Rows are points. The points of each table are mixes of a few directions, plus a little noise. How many directions does each table use, and how many do they share? Where both have some left over, give the other angles between the two spaces (their principal angles), to ten degrees, smallest first.

First:
[[ 0.01 -0.47 -0.25]
 [ 0.42  0.78  0.12]
 [-0.46 -0.82 -0.11]
 [ 0.03  0.50  0.23]]
Second:
[[-0.15  0.45 -0.17]
 [ 0.55 -0.74  0.17]
 [ 0.81 -0.33 -0.14]
 [-0.62  0.38  0.04]
 [-0.58  0.24  0.10]]
Directions: first 2, second 2, shared 1; angles 50

First, 6 rows:
[[-0.77  0.47 -0.54  0.00]
 [-0.14  0.62 -0.03  0.74]
 [ 0.34 -0.42  0.21 -0.29]
 [-0.32  0.13 -0.24 -0.10]
 [ 0.31 -0.72  0.15 -0.73]
 [ 0.59 -0.08  0.45  0.39]]
Second:
[[ 0.31  0.03  0.12  0.23]
 [-0.84 -0.27  0.24 -0.49]
 [-0.35  0.30  0.05  0.31]
 [ 0.66  0.08 -1.05 -0.34]
 [ 0.23 -0.15  0.64  0.30]]
Directions: first 2, second 3, shared 2

First, 9 rows:
[[-0.39  0.59 -0.01 -0.22  0.35  0.43  0.24  0.37]
 [ 0.25  0.93  0.49  0.07  0.36  0.12  0.24 -0.06]
 [ 0.27 -0.93 -0.05 -0.02 -0.32 -0.44 -0.14 -0.23]
 [ 0.38 -0.97 -0.06  0.13 -0.56 -0.53 -0.27 -0.38]
 [ 0.25 -1.04 -0.40  0.41 -0.76 -0.50 -0.58 -0.45]
 [-0.09  0.51  0.23 -0.18  0.80  0.22  0.34  0.27]
 [-0.37  0.61 -0.21  0.15  0.77  0.39  0.02  0.31]
 [-0.45  0.45  0.13 -0.59  0.19  0.46  0.47  0.50]
 [ 0.16 -0.15 -0.11  0.26 -0.83 -0.16 -0.32 -0.32]]
Second (10 x 8):
[[ 0.89 -1.27  0.48 -0.11 -0.34 -0.91  0.02 -0.55]
 [ 0.01  0.46 -0.13  0.44  0.11  0.09 -0.25 -0.11]
 [-0.38 -0.57 -0.36 -0.31 -0.76  0.10 -0.08  0.16]
 [-0.51 -0.53  0.34 -1.40  0.97  0.26  1.04  0.89]
 [ 0.01  0.23  0.30 -0.37 -0.54  0.11  0.26  0.04]
 [-0.04  0.70  0.00  0.26 -0.14  0.21 -0.11 -0.06]
 [-0.02  0.59 -0.09  0.41  0.22  0.15 -0.19 -0.06]
 [ 0.17 -0.52 -0.17  0.23 -0.17 -0.27 -0.27 -0.22]
 [-0.13  0.60 -0.30  0.57  0.08  0.21 -0.37 -0.08]
 [ 0.00  0.32 -0.05  0.27  0.56  0.06 -0.07  0.02]]
Directions: first 4, second 4, shared 4

First (10 x 9):
[[ 0.14  0.37  0.24  0.04 -0.24  0.03  0.61 -0.52  0.10]
 [-0.12 -0.17  0.36  0.22 -0.25 -0.23 -0.22 -0.14  0.36]
 [-0.84 -0.65  0.24  0.07 -0.25  0.45 -0.75  0.42  0.38]
 [-1.09 -0.19 -0.69 -0.28 -0.35  0.79  0.55  0.19  0.18]
 [ 0.29  0.47  0.15 -0.12 -0.10  0.56  0.64 -0.27 -0.21]
 [-0.01  0.27  0.23 -0.30  0.60  0.22  0.05 -0.28 -0.51]
 [ 0.90 -0.13 -0.61  0.14  0.74 -1.55 -0.66  0.37 -0.34]
 [ 0.46  0.00  0.58  0.26 -0.42  0.33 -0.26  0.15  0.21]
 [-0.32 -0.32  0.03  0.22 -0.26 -0.48 -0.23 -0.05  0.45]
 [ 0.59  0.35 -0.53 -0.24  0.52 -0.12  0.27  0.14 -0.60]]
Second:
[[ 0.11  0.25  0.47  0.08 -0.10 -0.09  0.26 -0.52  0.09]
 [ 0.06  0.14  0.26  0.04 -0.06 -0.05  0.14 -0.28  0.06]
 [-0.10 -0.21 -0.41 -0.07  0.09  0.08 -0.23  0.45 -0.09]
 [-0.07 -0.18 -0.32 -0.05  0.07  0.06 -0.18  0.37 -0.06]
 [-0.26 -0.58 -1.10 -0.19  0.23  0.21 -0.61  1.21 -0.23]
 [ 0.30  0.68  1.31  0.23 -0.28 -0.26  0.73 -1.44  0.27]
 [ 0.15  0.33  0.63  0.11 -0.14 -0.13  0.34 -0.68  0.13]
 [-0.19 -0.43 -0.82 -0.14  0.18  0.16 -0.46  0.89 -0.16]]
Directions: first 5, second 1, shared 1

First:
[[-0.53  0.33 -0.19  0.02  0.49 -0.40  0.74 -0.12  0.59  0.11  0.15]
 [-0.17 -0.48  0.07 -0.21 -0.14 -0.67  0.36  0.46  0.50  0.09  0.48]
 [ 0.10 -0.14  0.03 -0.17  0.13  0.51  0.14  0.38 -0.21 -0.05  0.37]
 [-0.27  0.23 -0.07  0.25 -0.14 -1.00 -0.05 -0.59  0.51  0.11 -0.54]
 [ 0.31 -0.38  0.12 -0.28  0.00  0.83 -0.02  0.67 -0.46 -0.09  0.56]
 [-0.03  1.00 -0.25  0.30  0.66  1.13 -0.03 -0.71 -0.56 -0.11 -0.56]
 [ 0.30 -0.84  0.29 -0.10 -0.91 -0.94 -0.59  0.29  0.16  0.04  0.01]
 [ 0.29  0.28  0.01  0.18 -0.08  0.54 -0.54 -0.37 -0.54 -0.10 -0.48]]
Second:
[[-0.06  0.17 -0.07  0.07  0.30  0.78  0.14 -0.04 -0.20 -0.05  0.16]
 [ 0.04 -0.10  0.04 -0.04 -0.18 -0.46 -0.10  0.02  0.11  0.03 -0.11]
 [-0.54 -0.05 -0.10  0.18  0.35  0.31  0.62 -0.08  0.50  0.08  0.52]
 [ 0.39  0.00  0.09 -0.14 -0.30 -0.37 -0.46  0.06 -0.31 -0.05 -0.39]
 [ 0.01  0.30 -0.09  0.08  0.45  1.27  0.12 -0.05 -0.44 -0.10  0.18]
 [ 0.45 -0.25  0.18 -0.23 -0.73 -1.48 -0.64  0.11  0.00  0.02 -0.62]
 [-0.34  0.29 -0.17  0.20  0.71  1.55  0.52 -0.10 -0.16 -0.05  0.52]
 [ 0.04 -0.37  0.12 -0.12 -0.59 -1.59 -0.20  0.07  0.51  0.11 -0.27]]
Directions: first 3, second 2, shared 1; angles 30

First, 11 rows:
[[-0.03 -0.40 -0.44  0.46  0.05 -0.35 -0.12  0.78  0.19 -0.41 -0.10  0.47
   0.07 -0.16]
 [ 0.31 -0.74 -0.52  0.04  0.53  0.41 -0.67  1.21 -0.85  0.06 -0.30 -0.69
  -0.12  0.04]
 [-0.24  0.60  0.47  0.06 -0.30 -0.34  0.31 -0.61  0.52  0.04  0.18  0.04
  -0.02 -0.19]
 [-0.44 -0.13  0.69 -0.13  0.56  0.52 -0.22  0.90 -0.44 -0.03 -0.02 -0.12
  -0.12 -0.13]
 [ 0.01  0.19 -0.34  0.68 -0.41 -0.96  0.06  0.07  0.75 -0.29  0.00  0.12
   0.02 -0.40]
 [ 0.45 -0.26 -0.79  0.45 -0.08 -0.47 -0.45  0.49 -0.09  0.02 -0.21 -0.79
  -0.10 -0.19]
 [ 0.11 -0.39  0.09 -0.66  0.42  0.98 -0.12  0.02 -0.82  0.25 -0.05 -0.04
   0.01  0.48]
 [-0.05  0.24  0.00 -0.05 -0.39 -0.22  0.47 -0.82  0.51 -0.11  0.16  0.78
   0.17  0.15]
 [ 0.43  0.16  0.12 -0.88  0.09  0.85 -0.08 -1.01 -0.79  0.73  0.01 -0.95
  -0.09  0.52]
 [-0.45  0.27  0.47  0.15 -0.08 -0.22  0.32 -0.03  0.50 -0.27  0.13  0.68
   0.07 -0.19]
 [-0.09  0.45  0.23 -0.13 -0.41 -0.19  0.48 -1.00  0.51  0.02  0.19  0.50
   0.12  0.10]]
Second (10 x 14):
[[ 0.01 -0.01  0.00 -0.01  0.00  0.01  0.00  0.00 -0.01  0.00  0.00 -0.01
   0.00  0.01]
 [ 0.28 -0.43 -0.17 -0.46  0.38  0.75 -0.31  0.22 -0.83  0.27 -0.12 -0.43
  -0.05  0.35]
 [-0.09  0.14  0.06  0.16 -0.13 -0.25  0.10 -0.07  0.29 -0.09  0.04  0.15
   0.02 -0.12]
 [-0.06  0.10  0.04  0.11 -0.09 -0.17  0.07 -0.05  0.19 -0.06  0.03  0.10
   0.01 -0.08]
 [-0.44  0.69  0.27  0.74 -0.62 -1.21  0.50 -0.35  1.35 -0.44  0.21  0.70
   0.07 -0.58]
 [ 0.00  0.01  0.00  0.01 -0.01 -0.02  0.01 -0.01  0.01 -0.01  0.00  0.01
   0.00 -0.01]
 [ 0.17 -0.26 -0.10 -0.28  0.24  0.47 -0.19  0.13 -0.52  0.17 -0.08 -0.27
  -0.03  0.22]
 [ 0.50 -0.78 -0.30 -0.84  0.70  1.37 -0.56  0.40 -1.53  0.50 -0.23 -0.79
  -0.09  0.65]
 [-0.49  0.75  0.30  0.81 -0.67 -1.32  0.54 -0.39  1.47 -0.48  0.22  0.76
   0.08 -0.63]
 [ 0.14 -0.21 -0.09 -0.24  0.19  0.38 -0.16  0.11 -0.43  0.14 -0.06 -0.22
  -0.02  0.18]]
Directions: first 4, second 1, shared 1

First, 10 rows:
[[-0.19  0.92  0.04 -0.05 -0.20 -0.68 -0.38 -0.21 -0.12 -0.07 -0.73 -0.62
   0.18 -0.28  0.60  0.21 -0.26  0.07]
 [ 0.28 -1.04 -0.14  0.02  0.05  0.84  0.27  0.20  0.07  0.13  0.59  0.48
  -0.08  0.21 -0.38 -0.25  0.08 -0.02]
 [-0.06 -0.16  0.17  0.05  0.35 -0.02  0.36  0.11  0.14 -0.09  0.54  0.48
  -0.23  0.22 -0.62  0.01  0.40 -0.15]
 [-0.23  0.56  0.24  0.03  0.24 -0.58  0.12 -0.03  0.07 -0.16  0.04  0.07
  -0.14  0.04 -0.25  0.18  0.26 -0.11]
 [-0.07  0.59 -0.08 -0.06 -0.31 -0.36 -0.42 -0.19 -0.14  0.01 -0.71 -0.61
   0.23 -0.28  0.69  0.10 -0.36  0.13]
 [ 0.21 -0.46 -0.22 -0.03 -0.26  0.50 -0.15  0.02 -0.08  0.15 -0.10 -0.12
   0.14 -0.07  0.30 -0.16 -0.28  0.12]
 [-0.20  0.84  0.07 -0.03 -0.11 -0.65 -0.29 -0.18 -0.09 -0.08 -0.58 -0.48
   0.12 -0.21  0.43  0.19 -0.15  0.04]
 [-0.48  1.68  0.28 -0.04  0.01 -1.42 -0.35 -0.29 -0.07 -0.24 -0.85 -0.68
   0.08 -0.29  0.46  0.42 -0.03 -0.01]
 [ 0.24 -1.06 -0.07  0.05  0.17  0.81  0.39  0.23  0.12  0.10  0.77  0.64
  -0.16  0.28 -0.59 -0.24  0.23 -0.07]
 [ 0.51 -1.88 -0.27  0.05  0.06  1.56  0.45  0.34  0.11  0.25  1.03  0.83
  -0.12  0.36 -0.63 -0.46  0.11  0.00]]
Second (8 x 18):
[[-0.12  0.30 -0.21 -0.38 -0.07  0.02 -0.33 -0.03  0.61 -0.01  0.49  0.12
   0.22  0.40 -0.20  0.13 -0.87 -0.06]
 [ 0.22 -0.13  0.26 -0.89  0.24  0.19  0.04  0.22  0.56  0.17  0.33 -0.32
   0.47  0.59  0.02 -0.03 -1.16 -0.81]
 [-0.07 -0.11  0.36  0.82  0.48 -0.40  0.76 -0.17 -1.20  0.12 -0.58  0.13
  -0.70  0.13  0.66  0.12  0.49 -0.33]
 [ 0.38 -0.98  0.27  0.36  0.24  0.45  0.67  0.06 -0.99  0.34 -0.53 -0.15
  -0.26  0.07  0.76 -0.22  0.16 -0.44]
 [-0.34  1.00 -0.14 -0.33 -0.32 -0.54 -0.68  0.01  0.96 -0.46  0.29 -0.02
   0.31 -0.57 -0.96  0.12  0.65  0.67]
 [-0.08  0.33 -0.19 -0.22 -0.35 -0.05 -0.49  0.06  0.59 -0.27  0.13 -0.07
   0.28 -0.55 -0.61 -0.06  0.56  0.58]
 [ 0.25 -0.56 -0.10 -0.21 -0.08  0.53  0.01  0.09  0.03  0.20  0.10 -0.07
   0.17  0.20  0.21 -0.15 -0.53 -0.18]
 [-0.24  0.14 -0.24  0.84 -0.12 -0.21  0.03 -0.25 -0.57 -0.10 -0.23  0.38
  -0.51 -0.27  0.11  0.11  0.70  0.58]]
Directions: first 2, second 4, shared 1; angles 90

First (10 x 20):
[[-0.22  0.72  1.03  0.92 -0.12  0.46  0.36  0.64 -0.18 -1.08 -0.17 -0.01
   1.22  0.62  0.41  0.25 -0.68 -0.31  0.18  0.14]
 [-0.50 -0.30 -0.11  0.82  0.54 -0.20  0.99 -0.24  0.20 -0.25 -0.45  0.11
  -0.49  0.10 -0.31 -0.13  0.05 -0.51 -0.46  0.35]
 [-0.82 -0.09 -0.69 -0.49  0.11 -0.42  0.00 -0.27  0.31 -0.13 -0.43  0.01
  -0.21 -0.58 -0.46 -0.18 -0.01  0.37 -0.07  0.42]
 [-0.44  0.48  0.15 -0.18 -0.20 -0.06 -0.16  0.27  0.05 -0.68 -0.29 -0.03
   0.71 -0.16  0.11  0.07 -0.39  0.30  0.19  0.29]
 [-0.10  0.25 -0.07 -0.55 -0.30  0.06 -0.56  0.12 -0.02 -0.03  0.11 -0.08
   0.41 -0.17  0.02  0.04 -0.15  0.41  0.30 -0.05]
 [-0.20  0.08 -0.47 -0.73 -0.08 -0.66 -0.18 -0.08  0.22 -0.35 -0.49  0.05
  -0.13 -0.76  0.10 -0.08  0.09  0.52 -0.13  0.47]
 [ 0.74 -0.26  0.00 -0.20 -0.09  0.17 -0.34 -0.09 -0.18  0.73  0.51 -0.03
  -0.37  0.15  0.12  0.02  0.32 -0.06  0.06 -0.47]
 [-0.96 -0.34 -0.29  0.85  0.60 -0.08  1.01 -0.34  0.27 -0.17 -0.44  0.08
  -0.45  0.13 -0.67 -0.19 -0.06 -0.50 -0.38  0.36]
 [ 1.12 -0.20  0.29 -0.19 -0.30  0.64 -0.73  0.05 -0.40  1.11  1.03 -0.11
  -0.11  0.53  0.19  0.12  0.27 -0.11  0.36 -0.93]
 [ 1.37 -0.33  0.14 -0.26 -0.15  0.08 -0.40 -0.05 -0.28  0.86  0.61  0.01
  -0.57  0.14  0.47  0.08  0.54 -0.10 -0.04 -0.58]]
Second (8 x 20):
[[ 0.11 -0.14  0.14  0.24  0.09  0.11  0.11 -0.02 -0.08  0.13  0.17 -0.01
  -0.10  0.21  0.00  0.05  0.08 -0.21 -0.01 -0.15]
 [-0.18  0.41 -0.28 -0.01 -0.16  0.14  0.08  0.05  0.26 -0.10 -0.45  0.05
   0.18 -0.15 -0.18 -0.33 -0.40  0.20 -0.13  0.28]
 [ 0.15 -0.31  0.27  0.34  0.19  0.09  0.15 -0.04 -0.18  0.16  0.34 -0.02
  -0.18  0.32  0.04  0.18  0.23 -0.35  0.03 -0.26]
 [-2.51 -0.15  0.02  0.35  0.73 -0.99  0.91 -0.07  0.24 -1.94 -0.89 -0.02
   0.55 -0.49 -0.46  0.43 -0.20 -0.02  0.04  1.08]
 [ 0.72  0.25 -0.09  0.18 -0.25  0.55 -0.06  0.04  0.06  0.64  0.07  0.05
  -0.12  0.27 -0.02 -0.36 -0.19 -0.08 -0.14 -0.25]
 [-0.07 -0.68  0.51  0.40  0.44 -0.17  0.22 -0.09 -0.37 -0.04  0.58 -0.07
  -0.25  0.37  0.12  0.52  0.53 -0.52  0.15 -0.33]
 [ 1.01  0.35 -0.41 -1.29 -0.68 -0.08 -1.09  0.09  0.02  0.56  0.11 -0.01
   0.00 -0.57  0.41 -0.19  0.08  0.81  0.14 -0.17]
 [ 0.76  0.27 -0.17 -0.21 -0.35  0.36 -0.32  0.05  0.05  0.59  0.07  0.03
  -0.08  0.04  0.09 -0.30 -0.12  0.16 -0.06 -0.21]]
Directions: first 4, second 3, shared 2; angles 80
